Each row is a point. The points of each table are mixes of a few directions, plus a little noise. Count the directions of each table, and those that both share. Where both have some left over, give the other angles between the two spaces (their principal angles), to ten degrees, smallest first.

First (4 x 2):
[[  9  29]
 [ -8 -25]
 [ 23  71]
 [-25 -75]]
Second, 5 rows:
[[-31 -94]
 [ 11  32]
 [ 20  60]
 [ -8 -27]
 [  9  29]]
Directions: first 1, second 1, shared 1

First, 8 rows:
[[-12 -31 -15 -31]
 [-21 -46 -32 -44]
 [ 20  33  40  27]
 [-13 -43 -11 -46]
 [ 10  36   6  39]
 [  5   0  15  -3]
 [ 10  78 -23  95]
 [  0 -27  21 -36]]
Second (5 x 4):
[[  5  -5 -25 -34]
 [ 38  76  11  -9]
 [  6 -12 -14 -12]
 [-36 -12 -13 -29]
 [-12 -46  42  84]]
Directions: first 2, second 3, shared 1; angles 90

First (7 x 6):
[[  2  16  16 -35  -9 -12]
 [  2  21  20 -46 -12 -16]
 [  1  18  16 -38 -11 -14]
 [ -4 -36 -34  75  19  26]
 [ 20   4  15  -6  26  28]
 [-20 -41 -47  86   1   8]
 [ -2  17  14 -36 -15 -19]]
Second:
[[ 12 -32  10   0  -3  59]
 [  8 -30   4   5  -5  49]
 [-16 -45 -22  38 -23  27]
 [ 20 -33  19 -10   2  74]
 [ -1  10   0  -4   3 -13]
 [  6  46  12 -27  17 -43]
 [ -4   4  -4   3  -1 -11]
 [ -6  30  -3  -5   5 -46]
 [-19  52 -16   0   4 -95]]
Directions: first 2, second 2, shared 1; angles 50

First (8 x 9):
[[-13  10  -3 -14  11 -20   9 -12  -4]
 [-34  -2  75  23  -2 -17 -19 -31 -25]
 [ 13  -1 -24  -6  -6   9   2  15  12]
 [ -3  14 -31 -31  -9 -15   1  13  22]
 [ -1   6 -21 -13  21 -11  20  -9  -6]
 [ 42 -11 -55   2   0  36  13  30  15]
 [ 17  -2 -36  -3  24   7  25   0  -6]
 [-22 -14  95  42 -41  11 -51  -5  -7]]
Second (9 x 9):
[[ -7  -4  21  15  17  -2   7 -19 -21]
 [ 13 -22  39  44  -9  33 -15   2 -14]
 [ 38 -11 -64   9  68  22  63 -15 -32]
 [-17   7  30 -10 -54  -8 -44  22  32]
 [-10  -4  34  14 -11   0 -15  -5  -5]
 [-13  19 -38 -34  42 -36  38 -24 -12]
 [ 14   0 -28  -7   0   8   6  13  10]
 [  3   2  -4  -9 -33   5 -22  24  27]
 [-21  13  10 -21 -21 -23 -16   3  16]]
Directions: first 3, second 3, shared 3

First (11 x 11):
[[  4  21  45 -24 -17 -26 -37  28  35  12 -13]
 [ 24  -8 -59   9   9 -13   3  22  34   2  57]
 [-21  78  25  32   3   0  -2  32  16  -9 -11]
 [-36  27 -42 -53  17   2  -2  10   4 -14  -6]
 [ 27  18 -30  66  37  20  38  -7 -14 -18  31]
 [-32  50   8  15 -12   0  -3  21  10  -2 -10]
 [-14 -48 -20 -46  18  24  18 -48 -51 -10 -27]
 [ 30 -31  19  31 -16  -7  -2  -4   5  14  15]
 [-50 -37  27 -35 -59  -1 -17 -18 -21  23 -42]
 [-26 -40 -14   3 -33   7   8 -20 -21  14  -5]
 [ 95 -29  40   4  55  -6  -3 -16   3 -10  12]]
Second (8 x 11):
[[ 16 -26  13   3  49   7   3  23  21  32  28]
 [ 18 -10  -4  72 -13  -8   5  33  35  32  55]
 [ 13 -27  16 -17  60  10   2  17  14  27  16]
 [ 39   9 -13  -3 -20 -19  -8 -16   1 -31   1]
 [-55   5   5  30 -18  15  10  17  -3  29  -1]
 [-25  -7  13 -38  33  16   3  -3 -14   8 -23]
 [ 42  43 -34 -19 -81 -35 -17 -55 -27 -88 -36]
 [-46  14   3 -29 -11  13   3 -15 -27  -9 -40]]
Directions: first 5, second 3, shared 2; angles 90

First (9 x 14):
[[  4  23 -19 -25  39 -37 -14   1 -13   3   4 -29  30  33]
 [  8  -3  -8  12   6   8  14  36   2  16  -9  11   6  35]
 [ 16  -7 -17  39  12  17   1  24   2  20  -3  41 -10  35]
 [ -6 -16   9 -12 -21  14  -2 -33   7 -15  13  11 -15 -49]
 [ -7  12  -2 -21  11 -25  -4 -46   5  -1  18 -43  21 -28]
 [  4  12   9  55  -4   6   2  25   0  15 -21   3 -12  29]
 [ -9  -4   6 -37  -8  -6  10 -16   5  -8   9 -26  14 -28]
 [ -2   3   8  12  -8   3  13  13   5   8  -9 -12   2   6]
 [ -7 -21  14 -24 -26  19 -21  -4 -10 -37  -2  42 -34 -34]]
Second:
[[ -5  13 -15 -24   8 -22 -16 -13 -14  -4   5  -7   2   9]
 [-14 -15 -36 -57  10 -12 -20  -1 -24 -24   0  25  22   5]
 [  3  21  15 -30  -6 -25 -22   6 -14 -18  -7 -33  -3  10]
 [  0  -4   2  57  11  30  30  18  28  18   2  26  -7  17]
 [  1 -20 -11  17  -6  16   7 -20   5  13   6  24  -1 -23]
 [ -4  18  -3 -29  10 -26  -6  -5 -13   1   4 -22   7   8]
 [  5  -5  20  -8 -15   5  -9  22   0 -23 -14  -8  -3   3]
 [ 14 -10  14  95 -20  42  16 -15  33  25   3  25 -33 -14]
 [  0   2  15 -22   7 -11  22   7  -3  14   3 -28  17 -14]]
Directions: first 5, second 5, shared 1; angles 30, 30, 30, 30
